Each row of a before or after table is a point. One or more steps were done to the points. Then noise was added and the rows were shuffled. The steps act on columns, c1 being the first. Name the steps. A step turns or swaps two columns, mirrors them in a line or flattens them onto one, adds a multiple of one to another, or multiplies or shifts one. Angles are multiples of 10 degrees, from the lower column toward the higher: turns from -170 to 170, lines from 10 to 170 but not 90. Use the fewest steps. Two steps may share a column if one is a turn and the other turns, adds or multiplies; they go together, in the order done. Otherwise the lowest column goes first.

Before:
[[-0.7 -2.0]
 [ 9.9 -3.3]
 [ 2.3  3.3]
 [ 4.2 -2.4]
 [ 0.6  1.1]
 [-4.5 -0.8]
 [ 0.8  1.4]
 [-1.7 -3.8]
 [-4.6 -2.5]
 [-3.0  3.6]
 [-0.1 -2.0]
 [-0.5 -0.4]
 [-0.5  2.3]]
After, 13 rows:
[[ 0.2 -2.1]
 [ 5.7 -2.5]
 [-0.8  2.4]
 [-0.6 -0.6]
 [-6.0 -2.7]
 [ 0.8  0.9]
 [ 1.2  0.8]
 [-6.3 -1.3]
 [-3.8  3.5]
 [ 3.0  3.6]
 [13.4 -3.7]
 [-2.2 -3.7]
 [-0.5 -1.8]]
Steps: multiply c1 by 1.3

Before, 9 rows:
[[-0.5 -0.6 -4.6  0.1]
 [15.4 -0.1  0.8 -0.2]
 [-2.5 -0.5  2.4  0.4]
 [-1.9 -2.9  1.4 -4.2]
 [-0.6 -6.4 -3.1  0.0]
 [-1.6 -0.6  3.2 -0.2]
 [ 0.4 -7.7  3.0  1.0]
 [ 2.2 -3.2 -2.0 -3.3]
 [ 2.0 -0.5 -4.1 -3.8]]
After:
[[-1.3  0.9  1.2 -4.3]
 [-0.8  3.0  3.6 -0.3]
 [10.8  3.9  0.6 -0.4]
 [-1.9  3.3  2.3  0.2]
 [ 0.1 -3.7  3.1  1.0]
 [-0.7 -2.6 -3.1 -0.1]
 [ 1.7  1.0 -1.9 -3.4]
 [ 1.9  3.5 -3.7 -3.6]
 [-0.7  3.4 -4.3  0.6]]
Steps: multiply c1 by 0.7; shift c2 by 4.0
